Rows are points. Each copy is the shape, with its points in the same order, stretched, turned, moved and blurred by noise. Is it also mirrored, or only turned?
In the rows, zero is written as 128.

Shape (7 x 2)
[[188  91]
 [133 186]
 [ 89 141]
 [ 81 110]
 [114 142]
 [184 107]
 [ 96 114]]
Copy 1 (7 x 2)
[[ 77  65]
 [179 121]
 [110 162]
 [ 83 158]
 [123 134]
 [ 97  61]
 [ 89 152]]
Copy 1 is: only turned
Copy 2 (7 x 2)
[[213 101]
 [133 184]
 [108 116]
 [104  79]
 [126 130]
 [203 119]
 [120  93]]
Copy 2 is: only turned

Shape (8 x 4)
[[151 115  45 161]
 [133 114 163 154]
 [135 147 137 163]
 [115 122 200  40]
 [135 142 180 104]
 [165 120 148 169]
 [164 143 188  73]
 [133 182 132 158]]
Copy 1 (8 x 4)
[[221 188  98 135]
 [117  94 125 127]
 [152 107 154 143]
 [ 50 111 146  28]
 [109  94 159  86]
 [163  88 129 127]
 [120  85 161  40]
 [169 115 188 147]]
Copy 1 is: only turned
Copy 2 (8 x 4)
[[150 206  77 163]
 [117 124 135 161]
 [ 98 146 134 142]
 [158  76 142  67]
 [116 117 141 100]
 [110 156 155 155]
 [157 107 164  72]
 [ 62 166 112  96]]
Copy 2 is: only turned

Shape (11 x 6)
[[127 148 158  55 134 110]
 [ 99 143 142 121 144 102]
 [129  97  96 197  21 150]
 [132  99 124  90 107 107]
 [ 55 108  87 122 104 173]
 [155 107  98  87 113 119]
 [ 84 168 123 121  96 127]
 [171  67 191 106  73 171]
 [154 147 140  96 184 100]
 [139 146 106 135 144  24]
 [145 130 109  98 115 154]]
Copy 1 (11 x 6)
[[200 111 196  83 167 117]
 [128 106 176 125 134 109]
 [128 202  35 163 121 140]
 [173 125 131  78 127 108]
 [124 142 131  94  87 201]
 [150 140 127  58 165 117]
 [136 154 171 132 133 146]
 [249  98  81 121 154 135]
 [122  74 172  92 193  96]
 [ 88 139 155 100 163  26]
 [144 133 125  87 179 148]]
Copy 1 is: only turned
Copy 2 (11 x 6)
[[ 90 152 160 127 155 181]
 [ 88 152 115 148 147 131]
 [168 140  98 114  26 107]
 [107 144 143  91 117 149]
 [126 213  64 127 108 142]
 [140 148 162  76 126 135]
 [107 185 116 167 114 144]
 [144  78 127  78  90 199]
 [113 124 161 113 187 127]
 [ 82 136 171 124 141  74]
 [154 154 146 103 132 147]]
Copy 2 is: only turned

Shape (13 x 9)
[[167  97 123 148  83  77 164 137 163]
 [153 137 155 165  61 114 155 135 185]
 [125 151 135  83 161 157 142 143  55]
 [ 93 174 126  69 124 118 117  94 114]
 [125 125  95  68 162  90 111 107  91]
 [149  61 160 131  81 121 121 106 175]
 [146  97 105 163  87 156 135  86  78]
 [181 125 148 155 134 112 139  88 161]
 [ 97 136 152  82 160 108 108 127  89]
 [ 99 139 122  54 159 137 170 107 116]
 [102 118 150 179 118  97 179 120 184]
 [102 164 111  54 170 153 134 128 122]
 [134 115 103 197  97 167 121 146 164]]
Copy 1 (13 x 9)
[[163  70 159 174 132  90 195 146 111]
 [133  39 133 140  92  99 180 167  87]
 [122 198  93  74 177 186 174 127 109]
 [119 188  58  78 145 136 157 135 171]
 [172 208  99 117 197 152 153 127 175]
 [181  59 132 153  81 138 158 115 122]
 [177 162  77 176 132 148 149 127  34]
 [132 106 136 154 113 153 160 175 127]
 [146 189 115  56 155 155 143 132 169]
 [ 91 173 104  94 175 145 196  86 174]
 [ 99  85 191 137 113  78 146 130 134]
 [103 167  86  79 200 167 164 106 182]
 [141  68 126 169 166 123 114 148  52]]
Copy 1 is: only turned
Copy 2 (13 x 9)
[[200 122 111 126 160 104 202 126 170]
 [187 182 133 104 118  62 202 157 176]
 [ 67 126 117  95 116 172  29  96 116]
 [ 70 123 101 113 101  81  99 107 112]
 [ 95  81  91 135 160 148 100  89  91]
 [196 112 162 122 175  60 170 154 123]
 [166 115  88  95  86 147 115 174  99]
 [150 162 152  66 163 104 187 142 102]
 [ 67 111 151 134 129 136  83  81 124]
 [ 66  68 112  82 139  88  60 110 131]
 [123 122 175 107 126  71 205 169 210]
 [ 42 107 105  99 150 110  56 135 116]
 [141 170 114 122 137 132 171 249 154]]
Copy 2 is: mirrored
Copy 3 (13 x 9)
[[163 122  82 117 104 111 162 212 111]
 [140 146  50 134 115 121 219 176 102]
 [121 121 206 104  95 130 109  89  62]
 [124 147 150 130 147  84 117  64 131]
 [146 129 178 114 113  95  76 106 159]
 [180 110 109 127  80  74 234 192 167]
 [201  87 120 158  47 124 157 126  95]
 [195 155 112 109  93 147 196 157 143]
 [128 127 202 140 145  93 121  96 131]
 [141 110 169  71 146  97 130  67  99]
 [155  96 104 132 184 149 193 152 106]
 [ 94 119 179  81 139 114 117  57 128]
 [118  76  84 150  85 159 199 129 124]]
Copy 3 is: only turned
